Each row is a point. The points of each table are mixes of a few directions, plus a little noise. How many directions does each table use, and how many do they share? Where both have some left over, give the other angles between the two spaces (their principal angles), to ten degrees, smallest first.
In the rows, 128 means zero.

First (7 x 2):
[[119 141]
 [108 159]
 [132 121]
 [ 81 200]
 [179  49]
 [173  59]
 [102 167]]
Second (7 x 2):
[[180  49]
 [101 170]
 [148  98]
 [156  85]
 [135 117]
 [ 99 173]
 [ 77 206]]
Directions: first 1, second 1, shared 1

First (6 x 6):
[[139 135 134 133 176 143]
 [106 102  95 104   7  80]
 [117 141 153 144 118 139]
 [114 106  99 107  39  90]
 [147 120 109 117 179 130]
 [144 164 178 162 248 185]]
Second (7 x 6):
[[134  98  79  96  93  93]
 [123 149 161 149 151 152]
 [120 168 192 170 174 174]
 [141  66  28  63  55  56]
 [131 112 103 112 110 111]
 [128 124 122 125 124 124]
 [118 180 211 182 188 188]]
Directions: first 2, second 1, shared 1

First (9 x 9):
[[126 140 153 125 132 141 144 124 144]
 [135 135 115 137 120 103 117 132 101]
 [ 82 101 107 144 138 118 118 148   7]
 [147 126 106 150 120 108 107 145 118]
 [148 135  96 117 110  89 109 113 130]
 [127 163 159  82 120 122 157  81 167]
 [133 150 133  85 115 111 140  85 163]
 [135  88 126 148 147 187 122 157 195]
 [119 116 157 165 149 174 139 166 128]]
Second (10 x 9):
[[158 134 146 162  90  99 111  93 146]
 [155 123 128 154 158 180 130 193 198]
 [117 101  90  97 148 152 123 142 151]
 [ 83 104 173 145 116 141 139  86  74]
 [104 137 112  84 144 125 142 130 101]
 [128 102  93 114 119 119 108 112 134]
 [128 173 174 160 148 136 156 175  92]
 [159 153 122 147 110  90 115 130 124]
 [102  83  88 113 136 139 112 128 105]
 [145 171 150 103 110  99 143  92 153]]
Directions: first 4, second 5, shared 4

First (10 x 12):
[[ 43 127 224 202 131 205 179  97 164  74  47 128]
 [235 128   7  36 125  31  64 167  83 196 229 127]
 [ 98 128 163 155 129 157 146 117 141 108  98 128]
 [193 129  54  71 126  69  89 152 101 170 190 128]
 [103 128 157 149 129 151 143 119 139 112 104 127]
 [123 128 134 133 129 132 132 127 130 125 123 128]
 [127 128 130 129 128 130 129 127 128 127 127 128]
 [135 128 120 122 128 121 124 131 126 132 135 128]
 [141 128 113 116 128 116 120 133 122 136 142 128]
 [ 83 127 179 167 130 170 155 111 147  99  85 129]]
Second (9 x 12):
[[123 127 134 139 132 141 137 131 134 123 116 123]
 [109 123 153 172 145 180 162 139 151 108  80 109]
 [113 124 148 163 142 170 155 136 147 112  90 113]
 [134 130 121 115 123 113 118 125 121 134 142 134]
 [161 137  84  51  97  37  68 109  87 164 212 161]
 [144 132 108  92 114  86 100 119 109 145 167 143]
 [129 128 126 125 127 124 126 127 126 129 131 129]
 [155 136  93  66 103  54  79 113  95 157 196 155]
 [ 84 116 185 229 168 248 207 152 182  80  17  84]]
Directions: first 1, second 1, shared 0; angles 30

First (11 x 18):
[[102 154  83   7 124 202 125 142  63 100 168  74 136 100 139 142 191  89]
 [130 148 146 170 149  86 130 155 174 127 115 172 151 147 145 144 115 153]
 [140 145  62 132  43 174 158  97 174 144 135  95 122 152 169 176 117 110]
 [145 162 118 159 115 157 149 151 155 129 133 104 136 105 173 136 133 191]
 [130  76 167 198 162  47 105 102 116 121 130 187  79 119  78  74 124  98]
 [132  99  87  86  70 192 134  75  84 139 144  61  89 111 114 116 135  89]
 [128 160 132 159 149  89 131 161 173 114 127 172 155 138 157 161 126 139]
 [149  53 210 171 199  47  90 110  85 119 101 144 124  84  63 114  55 105]
 [117 138 117  81 122 175 130 133  96 130 139  97 125 121 128 106 161 142]
 [130 158 164 165 169  91 129 175 168 127 108 168 166 141 148 136 116 184]
 [104 114 123  78 105 148 126 105 118 157 110 133 125 190  95 103 135 109]]
Second (10 x 18):
[[187 164 205 145 120 224 103 132 128  85 128  72 134  91 136 123 136  50]
 [ 72  82 159 125 131 136 119 140 136 175 141 189 110 175 114 130 132 195]
 [173 125  86  96 176  89 128  74 213 191 108  98 187 100 169  77 137  92]
 [105 139 133 163  94 127 119 169  91  87 117 109 123 127 114 159 155 131]
 [146 127  64 219 114  81 117 175 107 129 109 148 131 144 100 162 117 137]
 [117 121  45  91 153  43 139  86 172 171 123 130 164 123 146 101 120 142]
 [108 120 168 156 119 177  61 131 168 160 149 142 155 144 112 116 121 126]
 [126 132 124  94 123 126 191 128  51  79 147 163  55 139 116 152  89 156]
 [168 115 157 137 152 144 138 133 155 153  99 108 140 118 151 117 164 108]
 [ 79 154 138  55  99 133 165 112  58  50 160 121  80 120 121 144 109 144]]
Directions: first 6, second 6, shared 0; angles 40, 50, 70, 70, 80, 90

First (10 x 32):
[[118 153 142 115 142  64 148  76 132  99 128 179 125 134 166 130 102 135
  173 140 129 113 110 138 127  90 144 155 148 105 152 120]
 [129 124 126 130 125 140 124 138 127 134 128 119 129 126 121 127 133 126
  120 127 128 131 131 126 128 135 125 123 124 132 124 130]
 [115 165 147 110 146  34 156  52 132  88 128 201 124 137 184 130  90 139
  192 145 129 105 102 143 127  73 152 166 157  94 163 116]
 [146  80 103 151 104 249  92 225 121 180 128  34 132 116  56 125 176 115
   44 106 125 158 162 108 130 199  97  79  92 172  84 144]
 [120 149 138 118 139  75 144  85 131 105 127 170 126 133 160 129 107 134
  165 138 129 114 113 136 127  96 141 151 145 108 147 121]
 [144  86 106 148 107 235  96 213 123 174 128  45 132 118  66 125 170 115
   54 109 126 154 158 111 129 190 101  86  96 167  90 142]
 [132 119 122 134 123 153 120 149 127 139 128 107 129 125 113 128 138 124
  110 123 127 134 135 123 129 143 121 117 120 138 118 132]
 [140  95 111 142 111 209 104 193 123 162 128  64 131 120  80 126 160 119
   72 114 127 147 150 115 129 176 107  95 103 158  98 138]
 [114 163 147 111 146  37 156  55 132  88 127 200 124 136 182 130  92 140
  191 145 130 107 103 142 127  74 151 166 156  95 161 117]
 [122 144 137 118 136  86 140  95 130 110 128 160 125 131 152 130 111 132
  157 135 128 119 116 135 127 104 138 144 140 113 143 122]]
Second (9 x 32):
[[132 146 127 150 135 107 169 163  89 111 104 150 167 104 113 105 163 170
  106 182 157 142 162  53 129 142 101 124 169 136 105 145]
 [159 158 134 108 103 172  92  70 198 144 166 160  78 123 157 104 107  63
  155 107 128  72  88 180 167 188 133 172 159  79 107  99]
 [176 139 136 153 131 112 125 134 127 128 131 152 113  96 113  74 107  95
   99 107 144  87 108 167 150 132 170 132 147 139 129 133]
 [174 106 147 132  72 141  93  71 200 162 139 113  73 124 153 151 125  82
  165  92 136  96  97 156 153 123 153 175 141 114 103 121]
 [ 59 102  72  80 137 128 181 146  76 127 150  82 135 203 107 218 129 180
  143 128 121 202 146 140  99 100  95 129  57 139 165 124]
 [109 131 152 141 171  93 127 175  98 120  89 118 181 128 130 101 133 175
  128 157 121 161 151  62 126  97 120  86 116 146 130 140]
 [164 114 123 123  96 137 113  91 165 149 156 122  74 133 130 138 103  79
  137  79 134  96  92 201 147 126 165 163 120 123 132 118]
 [ 93 147 141 126 175 119 123 163 103 112 105 134 177 131 134  99 130 162
  126 159 110 152 148  79 120 126 106  87 121 129 134 129]
 [ 86 109 120 139 132 143 129 139  94 101 113 122 155 112 115 161 156 147
   94 140 100 144 161 113  61 117 109  83 122 149 147 144]]
Directions: first 1, second 6, shared 0; angles 70

First (11 x 32):
[[134 184 142 238 118  34   8 179 156 174 108 177 121  52 184  98  45  18
  104 106  75 161 194 105 216 133 227 137 187 191 241 249]
 [124 106 123  86 132 165 176 109 116 110 137 109 130 157 106 140 161 171
  137 136 147 116 102 137  94 127  90 124 104 104  84  80]
 [130 139 130 147 126 111 106 137 133 136 123 137 127 115 138 122 113 108
  124 125 119 135 141 123 144 128 146 129 140 139 148 150]
 [128 127 128 126 129 130 130 127 128 127 128 127 128 129 126 129 129 130
  129 129 129 127 127 129 126 128 126 128 127 127 125 126]
 [127 120 127 115 129 140 143 122 124 122 130 122 129 138 121 131 138 143
  132 130 135 124 120 131 117 127 115 127 121 120 112 112]
 [126 115 124 100 131 151 157 115 121 116 133 117 131 148 115 136 148 156
  133 132 142 119 111 135 106 127 103 126 114 112 100  97]
 [126 108 123  90 132 161 170 110 118 111 134 111 130 155 108 138 158 166
  136 135 146 116 105 136  97 126  94 125 108 106  88  86]
 [126 114 124 100 132 152 158 114 121 116 134 116 129 147 114 135 149 155
  134 132 140 120 111 133 106 126 103 126 113 112  99  98]
 [125 108 123  89 131 162 171 111 117 111 135 111 130 154 108 139 159 167
  136 136 147 116 105 136  97 125  94 125 108 106  88  86]
 [133 164 136 201 122  67  49 161 148 157 116 160 123  78 164 108  72  56
  111 113  94 148 171 112 186 131 193 133 166 169 204 209]
 [128 124 127 117 129 137 139 123 125 124 131 123 129 136 123 131 136 139
  131 130 134 125 121 129 120 128 118 127 122 122 117 116]]
Second (10 x 32):
[[121 147 150 122 119 106 125 136 126 151 106 103 132 153 180 105 118 133
  161  93  83 152  79 100  63 156  95 105 128 137 140  88]
 [113 112 108 120 137 155 136 118 120 133 138 146 118 122  95 131 156 126
  103 156 167  99 154 162 176 105 146 141 121 123 106 157]
 [ 93 134 133 106 135 111 125 118 105 120 165 155 101 119  87 145 131 151
   77 147 142 111 133 181 163  92 126 118 161 104 118 154]
 [171 149 159 192 163 125 117 138 166  78 139 159 140  34  56 164  67  78
   61 179 127 147 174 136 206 108 157 134 222 133 158 152]
 [116 147 136 151 112 160 140 148 149 175  52  95 142 146 206  96 137  85
  173 139 104 148 109 101  94 165 115 129 104 165 135 101]
 [115 108 100  84  89 120 139 121 105 110 148 121 115 178 153 152 146 182
  150 112 143 120 140 122  99 130 131 148  65 103 116 139]
 [152 109 119 133 157 129 116 117 128 128 151 138 138 111  84 113 138 122
  126 110 142 111 126 130 147 118 134 121 135 130 120 127]
 [ 95 141 108 128  93  59  83 148  99 134 143 114 123 155 167 122 131 144
  194  84 114 128 112 173  94 110 103  93  81 110 146 128]
 [157 141 161 142 134 159 155 133 161 141  77 104 146 129 171 114 105 105
  132 131  90 163 102  55  85 178 120 138 150 158 139  88]
 [148  91 106 103 142 155 144 104 121 111 161 144 126 132  80 138 151 153
  104 130 166 101 150 121 154 119 151 153 114 116 102 145]]
Directions: first 1, second 6, shared 0; angles 40

First (8 x 32):
[[119  96  97  85 131 139 109 131 149 135 157 164 140 162 123 136 142 160
  149 108 164 138 137 128 153 132 179 165 103  93 102  87]
 [113 145 147 158 124 119 136 125 121 121 110 106 107 120 130 128 123 118
  122 143  97 115 117 118 117 132 105 116 143 159 143 149]
 [153 125 122 114 140 141 123 136 117 132 137 130 153 116 131 125 123 112
  119 121 148 143 137 149 125 122 131 122 125 109 116 126]
 [188 130 121 111 105 107 157 110 140 141 128 156 155  99 118 110 136 139
  126 112 161 140 146 130 130 105  93 100 120  93 159 131]
 [109 111 118 108 193 195  72 175  85 120 156  99 158 141 150 147 105  75
  109 128 140 153 128 183 119 144 193 156 127 121  48 114]
 [134 170 165 189  52  44 201  73 164 128  73 130  70 100 107 106 145 171
  138 147  75  85 115  56 122 114  24  78 149 175 236 173]
 [ 94 108 116 108 195 197  66 176  87 118 157  98 151 152 150 151 106  80
  114 130 136 149 124 179 123 150 204 166 126 125  42 108]
 [114 139 138 150  85  83 160  97 160 129 107 141  90 133 114 121 145 170
  146 134 104 102 120  81 136 126  94 120 131 149 178 136]]
Second (10 x 32):
[[137 128 129 127 119 120 136 122 133 130 126 135 129 123 125 124 132 135
  130 126 132 128 130 123 130 124 118 122 126 124 138 128]
 [204 139 125 118  58  59 196  77 174 147 112 181 137  92 102  96 155 180
  142 108 158 124 149  90 140  93  51  83 117  92 215 138]
 [119 128 128 128 137 136 119 134 123 126 131 123 127 132 131 131 125 121
  126 130 124 129 127 132 126 132 137 133 129 132 118 126]
 [ 23 114 133 140 226 223  33 199  64 100 151  52 116 178 165 173  91  55
  109 155  87 135  99 179 113 178 236 191 143 178   7 115]
 [170 134 126 122  90  90 165  99 153 139 119 158 132 108 114 111 143 157
  135 118 145 126 139 107 134 108  84 103 122 108 175 134]
 [177 135 126 123  84  85 173  95 158 140 118 163 133 105 111 108 145 162
  137 116 146 125 140 104 135 106  79 101 122 106 183 133]
 [162 132 126 124  96  97 160 104 149 137 120 153 131 112 116 114 141 151
  132 119 142 126 137 112 133 112  94 107 123 111 168 132]
 [ 48 117 131 137 202 200  56 182  79 107 146  71 120 166 156 162  99  72
  113 149  96 133 107 167 116 166 210 174 138 166  36 118]
 [101 125 130 130 153 152 103 146 111 120 135 108 125 142 139 139 119 109
  123 135 118 129 120 141 124 141 156 145 133 141  97 124]
 [140 131 128 127 118 118 139 120 134 132 125 135 129 123 125 124 132 136
  130 126 132 127 131 122 129 122 117 122 127 123 141 129]]
Directions: first 3, second 1, shared 1

First (9 x 32):
[[135 124 133 141 137 115 120 108  97 118 132 124 120 126 129 143 134 124
  143 110 127 122 135 114 105 111 133 133 136 140 149 126]
 [133 139 150 120 105 133 101 128 120 143 109 142 152 103 141 125 141 145
  133 141 124 118 107 133 141 132 145 124 130 126 114 107]
 [138 132 147 137 120 121 105 111  96 129 116 133 136 112 138 138 143 135
  144 121 123 117 122 118 118 116 141 127 135 139 137 115]
 [116 124 108 175 152 141 192 137 151 120 115 113  76 203 126 101 139  96
  105 123 101 155 180  95 146 125  67  90  96 161 126 186]
 [ 99 129  86  50 113 162 155 200 249 149 157 133 159 119 104  94  72 141
   76 182 159 150  95 200 185 191 129 147 118  58  67 123]
 [131 128 132 143 132 125 130 119 114 125 123 126 120 136 131 130 136 124
  132 120 122 127 137 116 122 119 122 122 126 140 136 134]
 [138 126 139 124 127 114 101 110  96 123 134 130 139 103 130 148 130 135
  147 116 136 114 116 127 105 116 151 143 144 127 145 108]
 [124 120 113 135 144 125 148 128 133 118 140 118 110 147 119 129 120 115
  124 120 129 135 144 123 120 125 115 129 126 131 137 144]
 [138 129 144 128 122 117 100 111  95 127 126 133 140 103 134 144 136 137
  147 119 131 114 116 125 111 117 150 137 141 131 141 108]]
Second (11 x 32):
[[116 115 114 127 146 113  99 123 105 106 133 122 136  95 119 120 128 124
  134 108 124 132 139 124  88 123 116 146 150 107 162 122]
 [121 108 120 117 138 153 143 156 128 141 100 102 117 112 133 124 123 129
  147 125 129 126 138 141 142 110 151 125 161 108 144 115]
 [132 148 131 113 105 128 148 132 183 136 151 149 135 162 127 119 115 134
   93 157 138 129 104 140 170 162 119 119  90 135  70 142]
 [133 137 132 132 118  98 129 103 157 102 151 145 123 157 138  97 124 129
   93 125 128 112 112 110 154 149 101 114 108 136  80 151]
 [121 148 136 158 127 111  86 106  96 116 127 153 150 115 119 125 157 122
  122 126 103 148 142 104  80 138  84 131 102 146 151 137]
 [141 149 147 118 103 130 116 122 130 147 137 149 151 125 127 152 130 141
  129 149 137 126 102 141 134 141 147 134 107 140 110 114]
 [117 108 113 150 153 134 151 136 121 116 106 104  96 143 132 105 135 112
  130 108 111 133 163 108 128 109 105 111 144 128 148 148]
 [128 132 109 119 143  92 103 102 117 100 191 140 144 117  96 159 108 119
  122 116 147 139 123 134  63 141 116 172 117 122 155 129]
 [111 106 120 121 142 131  96 141 103 118  99 111 137  74 133 104 134 132
  144 110 118 124 139 128 109 113 132 135 175  91 162 108]
 [154 138 155 158 120 119 145  96 100 133 126 131 105 166 143 154 145 125
  143 119 126 112 128 103 138 107 141 109 112 177 120 137]
 [134 119 131  95 113 198 191 191 167 193  86 100 113 140 139 148 111 141
  152 165 146 128 119 175 203 115 195 111 143 119 106 105]]
Directions: first 3, second 6, shared 3

First (9 x 32):
[[ 65 107  95 108 157 166  98 118 100 112 140 208 118 116 131  99 100 117
  103 128  90 208 110  78 113  90  85 112 178 195 135  91]
 [106 121 117 121 138 141 118 125 118 122 132 156 125 124 129 118 118 124
  119 128 115 156 122 110 123 115 113 123 146 151 130 116]
 [129 128 128 128 128 128 128 128 128 129 128 127 128 128 128 129 128 128
  128 128 129 127 128 129 128 129 129 128 128 127 128 128]
 [125 128 127 127 129 129 127 128 127 127 129 131 128 127 128 127 127 128
  127 128 126 131 127 126 128 126 127 127 130 131 128 127]
 [223 159 177 159  85  71 173 143 171 152 110   7 142 146 125 171 171 144
  167 128 186   7 155 204 151 186 194 152  52  26 117 184]
 [123 126 126 126 130 131 126 127 126 127 128 134 127 127 128 126 126 127
  126 128 125 134 127 125 127 125 125 127 132 132 128 125]
 [ 89 115 108 115 145 152 109 122 111 118 135 178 122 121 129 110 110 122
  112 128 104 178 117  97 118 104 101 118 159 170 133 105]
 [199 151 165 151  96  85 162 139 160 146 115  37 139 142 125 160 160 141
  157 128 171  38 148 185 145 172 177 146  71  52 120 170]
 [ 92 116 109 116 144 150 111 123 112 119 134 174 122 121 129 111 112 121
  113 127 106 174 118  99 119 106 103 119 157 167 132 106]]
Second (8 x 32):
[[ 51 115  88 106 150 152 101 106  93 130 152 200 111  92 153 126 110 118
   95 110 111 171 133  75 115  94  90 104 146 198 138 106]
 [177 131 153 140 119 121 141 145 151 119 111  94 141 158 106 118 134 133
  147 145 128 120 115 157 135 146 147 145 132  88 121 133]
 [159 142 144 139 111 104 145 130 140 142 125  82 131 128 133 151 146 134
  140 123 154  75 144 155 137 150 153 135  93  92 125 152]
 [ 60 118  93 109 146 145 105 108  96 133 151 187 111  94 153 131 115 120
  100 110 118 157 138  83 118  99  96 106 137 188 137 112]
 [115 110 121 119 149 160 111 136 122 101 121 173 132 148 106  87 103 122
  122 147  88 202  95 107 119 107 103 129 184 156 128  95]
 [169 112 149 133 139 156 125 158 148  89  98 139 146 184  78  71 106 127
  145 168  84 201  78 138 124 124 121 148 196 112 122  98]
 [152 151 139 139 102  88 151 120 137 158 134  68 126 109 151 176 158 137
  138 109 176  37 166 158 140 156 162 128  60  88 126 169]
 [144 146 137 136 109  97 145 122 135 151 134  82 127 113 146 165 151 134
  135 113 165  58 157 150 138 150 153 129  75  99 126 158]]
Directions: first 1, second 2, shared 1

First (8 x 32):
[[177  86  63 169 125 132 134 205 140  23 128 183 145  78  93 174  87  74
  135  96 134 174 140  86 175 100 118 149 152  73 102 127]
 [100 141 153  98  85 139 109  61 132 211  92 127  46 207 139  72 177 171
   90 165 111  69  92 175  52 139  92  87 137 212 195 191]
 [ 82  95 208  95 161 106 128 130 136 133 133  86 183 124 164 137  99 176
  146 134 122 121 180 121 123 128 177 115  99  70 125  86]
 [125 224 162 138 175 127 133 112 102 163 182  64 193  87 161 116 143 149
  163 142 163 125 139 111 190 144 190 178  77 142  70  91]
 [127 212 139 135 176 123 144 106  95 168 184  69 188  87 145 129 142 119
  163 123 154 145 126 124 180 155 171 172  92 136  66  70]
 [173 198  88 170 108 155 114 139 124 115 137 149 102 116 122 103 157 126
  121 149 157 110 101 108 169 115 126 165 124 190 117 187]
 [102  33 124  96 123 107 143 126 138 122 101 145 116 150 107 160 100  99
  119  95  89 155 135 155  71 135  91  79 162  75 156  90]
 [137  36  87 124  71 134 119 145 157  90  68 201  49 174  93 133 118 109
   87 119  94 124 112 144  65 107  59  78 182 127 193 183]]
Second (8 x 32):
[[147  52  44 142 100 113 124 154 148  74 103 196 101 131  57 189  84  52
  123  95  99 198 119 141 114  94  76  68 189  73 158 115]
 [141 230 120 144 117 147 115  83 110 189 145 107 101 142 136  83 181 145
  124 162 151  97  90 140 143 137 131 149 111 218 127 169]
 [ 97 118 193  90 139 133 148 102 115 174 121  89 120 151 177  85 160 171
  112 129 123  71 127 141  82 174 128 153 105 158 127 128]
 [115 179 177 106 152 142 154  91  96 192 147  71 132 131 180  75 181 158
  123 130 142  74 109 137 114 186 137 187  92 187  95 121]
 [123  85  88 137 102 107  95 135 159  98 108 172 120 145  72 180  79 103
  136 134 107 186 143 140 129  69 118  43 167  74 177 125]
 [148  34 127 148 103 131 109 217 173   7  88 193 128 113 122 153  72 146
  116 128 123 127 176  77 140  73 132 116 144  61 152 176]
 [117 131 121 139 136 102  97 133 147 111 139 131 171 115  98 178  79 123
  160 142 128 185 162 124 167  75 166  72 131  67 140  95]
 [135 194 154 118 174 148 182 108  75 177 171  63 153  94 183  81 188 125
  131 102 153  86  99 124 138 214 134 235  85 186  48  94]]
Directions: first 4, second 5, shared 4

First (8 x 32):
[[121 120 120 110 112 141 158 144  95 137 109 165 152 108 133 146 156 128
  103 143  89 145 108 103 150 115  85 144 124 136 138 142]
 [149 119 143  98 108 115 107 115 158 128 105 133  84 128 125 114 102  92
  129 100 120 100 171 120 111 137 162 105 104 173 166 141]
 [126 131 122 143 148 105 109 126 138 123 146  95 104 138 122 133 118 113
  141 124 142 140 125 157 109 133 165 155 139  90 121 108]
 [148 118 142 104 108 105  98 105 159 124 119 111  78 132 131 118  95  96
  140 103 131  98 166 142  97 139 169 114 102 162 153 136]
 [106 123 131 140  91 151 153  92  86 124 166  98 191 120 182 148 136 215
  153 173 148 116  67 161 116 122  47 127 106 145  63 143]
 [108 145 105 188 195  90 102 138 131 115 183  57 107 151 108 143 126 119
  154 138 169 176  94 193 105 134 190 199 176   7  85  74]
 [131 130 128 116 126 157 154 154 121 137  95 184 156 118 114 118 151 128
   99 126 103 130 140  74 169 121  97  99 134 154 151 144]
 [135 136 132 126 135 159 145 150 138 135 100 178 152 128 108 103 141 133
  107 117 122 121 152  75 167 126 111  82 140 155 148 137]]
Second (9 x 32):
[[ 96 157  98 137 144 147 169 148 112 131 165 158 144 149 122 104 149 172
  126 139 142 116 128 113 176 130 145 124 141 131 154 121]
 [120 146 120 117 123 117 124 111 155 122 163 122  83 159 131  92 101 138
  153 109 159  78 171 144 128 148 198 105 110 166 170 124]
 [129 120 130 131 130 133 129 134 119 128 118 132 143 118 127 140 137 125
  121 134 119 144 113 123 130 122 104 135 135 115 114 130]
 [146 101 147 134 126 130 117 135 112 130  83 123 160  94 129 170 143 101
  110 141  95 176  92 121 109 109  61 152 138  97  82 133]
 [144 104 143 135 129 133 119 139 107 131  85 127 165  94 128 169 147 105
  106 142  95 177  88 119 114 109  57 151 141  94  82 132]
 [103 144 105 141 146 151 167 155  97 133 142 159 167 129 121 127 162 160
  112 149 123 146 103 106 171 120 105 136 150 109 128 123]
 [168 108 164  99  96  81  57  72 193 117 115  69  40 137 139 114  55  74
  165  83 149  77 186 172  51 151 200 103  84 177 146 135]
 [158 111 154 111 108  99  82  97 163 121 112  91  81 126 135 128  89  92
  145 103 134 107 157 154  77 138 157 118 102 151 129 134]
 [ 86 163  88 146 153 160 186 161  94 134 168 171 167 147 120 108 167 186
  117 149 136 130 112 101 194 125 126 131 153 117 150 120]]
Directions: first 4, second 2, shared 1; angles 60

First (9 x 32):
[[ 98  58  51 123 119 126  88  89 154 104 209 119  47 169 113 164 140 113
  157 118 133 172 158 148  69 181 161  43 193 169  70 125]
 [162 181 106 140 136 144 139 152  96 110 117 143 109 130 147  99 125 129
   66 137 183  61  78 117 100 183 117 166 136 150 130 108]
 [ 88  60 143 116 118 109 112  95 167 145 153 109 140 132 104 167 133 124
  202 117  65 209 187 142 151  73 144  72 129 110 118 151]
 [ 92  76 177 115 119 106 124 105 163 156 121 108 176 116 105 156 131 129
  203 120  53 205 186 137 180  44 134  99 101  90 140 156]
 [162 201 168 136 137 138 161 165  98 134  69 142 173 102 148  90 118 139
   78 137 150  68  85 112 153 119 102 203  89 110 165 120]
 [129 139 160 128 131 123 139 135 128 141 103 126 161 114 129 124 126 132
  137 130 111 134 132 124 157  92 120 146 103 108 149 135]
 [181 233 172 142 142 145 172 183  80 133  52 151 176  96 157  72 116 140
   48 142 175  31  60 105 151 136  91 233  81 113 174 111]
 [130 132 115 128 128 129 127 130 125 123 133 129 118 131 131 126 129 126
  119 128 138 122 122 128 118 142 128 127 135 136 122 125]
 [110  77  58 125 122 129  96  97 144 104 196 124  54 163 118 153 137 116
  141 121 143 154 144 142  73 184 154  62 184 167  80 122]]
Second (11 x 32):
[[ 97 129 174  27  86 142 151  73 150 106 116 117  57 142 211 138 182  82
   76 181 247 132 184  70 114 145 167 126 115 188 156 138]
 [140 138 153  94 116 154 147 118 142 137 121 128  61 107 189 122 171 128
   68 174 247  91 137  75 109 191 145 161 130 166 144 101]
 [ 87 152 210  33  91 146 173  98 123 119  67 133 131 144 216 126 166  91
  110 157 193 119 146  77 152  85 129 141  77 144 171 148]
 [149 117  75 177 145  98  93 134 135 118 169 115 141 127  52 132  92 136
  138 107  61 158 142 172 119 126 139 112 153 119 107 138]
 [172 122  90 216 161  80  88 155 141 141 162 106 190  94   8 125  71 159
  151 100   7 170 148 187 152  93 130 140 138  85 121 141]
 [ 86 105 122  96 113 139 132 109 119 112 129 138 118 168 158 144 139 109
  164 113 124 140 120 129 116 117 123  80 133 136 110 136]
 [109 150 137  88 114 154 152 124 104 110 103 147 107 156 189 120 147 109
  110 133 182  90  96 105 111 146 118 126 121 150 129 122]
 [117 142 183  89 114 145 157 123 129 142  90 132 130 117 180 123 154 123
  116 150 175 113 132  92 148 115 123 152  99 128 155 126]
 [150 158  89 173 149 118 118 159  95 113 128 138 168 140  87 110  89 136
  130  97  70 107  83 165 123 122 106 134 133 110 115 131]
 [172 125  57 218 164  98  87 159 127 128 174 120 152 113  29 123  78 157
  137  97  44 139 115 184 117 143 125 127 162 106  99 124]
 [129  71 117 196 156 133 111 156 144 180 148 134 155  99  89 146 120 181
  208  97  59 148 107 150 145 125 103 109 147  76  99 103]]
Directions: first 2, second 5, shared 2
